Every row gives one point. Two turns around zero, p and q, are shown by what they do to some points. Where does a point land after both, in the order given? Backwards means that the second turn is done in reverse. Each puzzle has new turns, and all numbers are rounded.
In the rows, zero is written as 128.

Turn p:
[145 121 131] -> [143 130 139]
[ 97 144  80] -> [118 109  73]
[125 101 160] -> [116 119 167]
[ 97 177 102] -> [104 145  72]
[176  96 166] -> [159 136 189]
Turn q:
[122 107 138] -> [133 105 134]
[128 201 150] -> [119 193 166]
[148 100 141] -> [158 107 124]
[141  85  61] -> [119 101  53]
[146 149 139] -> [143 152 136]
[ 83 127 139] -> [ 95 110 155]
Where do these land?
p, then q: [168 149  87] -> [152 161  83]
p, then q backwards: [ 92 102 135] -> [ 87 110 126]
p, then q: [187 138 117] -> [170 169 114]
p, then q: [116 147 138] -> [106 137 134]
q, then p: [ 78 104 163] -> [ 98 105 181]

Turn p:
[119 120  70 153] -> [132 105  71 145]
[105 157  78 123] -> [143 152  80 157]
[164 130 112 133] -> [158 112 119 111]
[129 129 188 136] -> [116 124 187 131]
[124 104 192  95] -> [ 92 148 183  96]
Turn q:
[139 133 175 137] -> [133 123 172 148]
[131 133 124 165] -> [100 139 127 150]
[112 171 138 112] -> [120 143 156  91]
[ 80 108  69 171] -> [ 65 110  67 125]
[191 143 128 134] -> [154 178 135 159]
[129 124 170  80] -> [173 106 163 109]
[114  85  92  97] -> [151  99  76 113]
Where do these land?
p, then q: [143 135 106 186] -> [133 116  93 181]
q, then p: [ 84  61  99 117] -> [ 96 102  62  91]
p, then q backwards: [118 159 148 107] -> [160 155 138 133]
p, then q backwards: [137  96 100 135] -> [ 98 109 104 120]
p, then q: [103 148 176 123] -> [103 121 180 133]
p, then q: [181 159  89 113] -> [176 180 108 141]
p, then q: [131 139 176 114] -> [133 121 178 126]

Turn p:
[112 177  85 130 110 156] -> [114 154 116 176  82 141]
[ 90 114 100 135  74 109] -> [125 100  63 132 103 139]
[127 110  82  89 156 105] -> [163 175  92 124 148 117]
[135 176 133 141 121 108] -> [122 128 144 129  84 100]
[159 134 172  98 112 152] -> [150 117 175 109 119 165]
[144 102 104 164 152 121] -> [129 120 120 155 166  94]
[128  82 219 139 171 146] -> [ 93 102 183  72 195 142]
Turn q:
[ 98 118 103 145 162 109] -> [141  96 113 157 155 106]
[108 162 149 133 116 164] -> [ 80 155 129 144 116 125]
[169 105 129 160 185 142] -> [152 112 150 162 162 183]
[168 163 181  65 144 103] -> [139 203 137  76 171 137]
[119 107 131 133 126 140] -> [115 106 134 125 126 133]
[138 119  88 181 144 100] -> [178  99 132 175 120 123]
[144 130  81  76  80 113] -> [155 135  77  78  86 122]
[ 80 120 162 129  66 154] -> [ 64 118 150 104  87  95]
Where do these land?
p, then q: [174 132 122 125 113 113] -> [157 135 160 113 119 148]
q, then p: [159  85 106 182 103 146] -> [136  60 140 139 149 170]
p, then q: [163 138 126 126  93 161] -> [115 120 170 133 103 159]
p, then q: [111 178 187 119 106  99] -> [ 97 134 127  55 104 100]
q, then p backwards: [109 132  99 132 178 138] -> [123  86  93 152 121 144]
q, then p: [117  67 118 131 173 148] -> [119 133 121 133 204 147]
q, then p: [ 64 164 138  81 128  91] -> [140 177  87  96 106  70]

Turn p:
[124  82 136  73 122 113 162 143] -> [131 146  82  99 140 150 118 181]
[ 92 183 103 133 161 139 112 155] -> [176 131 152 189 141 112 124 118]
[133 132 124 175 133  63 114 139] -> [140 137 137 120  66 103  90 104]
[ 88 141 142 185 121 117 121 157] -> [124 112 173 160  94 115  89 139]
[124  88  94 148 134 130 142 126] -> [134  86 106 113 129 136  99 122]
[146 144 131 140 101 112 164 110] -> [ 97 133 105 140  95 145 138 116]
[ 80 181 102 135  93 129  73 125] -> [137 159 187 170 149 151  99  85]
[213  94 153  76 143 202 125 124] -> [129 104 115  63 170 136 228 151]
[152 107 168  88 144 146 140  75] -> [ 85 143  94  97 165 103 167 138]
Turn q:
[ 89 179 147 113 159 114 101 149] -> [120 169 183  99 105 149 112 114]
[159  90  88 113 129 168 173 116] -> [119 123  55 151 140 143 152 161]
[125  78 145  81 153 137 149 129] -> [105 117 120 142 171 184 141 137]
[116 116  97 145 175 105 168 105] -> [ 67 130  85 114 124 129 115 107]
[116  97 147 123  96 152 142 121] -> [146 112 121 171 140 142 146 115]
[101 111 126  79 174 138 116 122] -> [108 134 132 101 136 194 144 125]
[161 108  82 175 113  80 161 171] -> [ 75  91 114 148 111  64 108 170]
[131 139  93 180 109  88  77 129] -> [134  86 145  90  83  73 119 123]
[ 77 155 162  80  99 160  87 120] -> [179 155 180 131 117 170 170 100]
[176 181 152 151 107  90 134 112] -> [144 157 140 113 157  53 108 124]
[158 153 169 169  94 176 101 133] -> [211 134 132 148 124 107  93 132]
Where do these land?
q, then p: [131  96  96 182 105 171  75 138] -> [125 106 130  52 110 189 127 123]
q, then p backwards: [ 97 153 118 133 143 131 174 135] -> [121 159 144 127 102  94 144 101]
q, then p: [159  87  78 146 140 144 112  79] -> [166 110  77  98 154 172 107 117]
q, then p backwards: [177  58 107 119 121 147 118 135] -> [123  87 114 118 150 179 180 152]
p, then q: [ 99 169 161  73 140 137 111 147] -> [115 178 142 125 122 104  66 141]
q, then p backwards: [ 99 137 129 124 104 141 144 116] -> [142 170 121 129 128 124 131 123]
q, then p: [154 173 132 124 115 115 144 123] -> [146 165 121 149  99 112 132 118]
q, then p: [132 172 106 133 117 112 166 148] -> [131 160 142 167  93 133 103 122]
p, then q: [174  85 169 200 202 126 139 132] -> [ 65  64 169 152 174 102 185 135]
q, then p backwards: [100 162 146  62 131  53 123 149] -> [135 143 194 125  86 162  60 107]
q, then p: [ 86 115 165 111  89 132 102 107] -> [ 72 104 104 112 122 104 161 128]
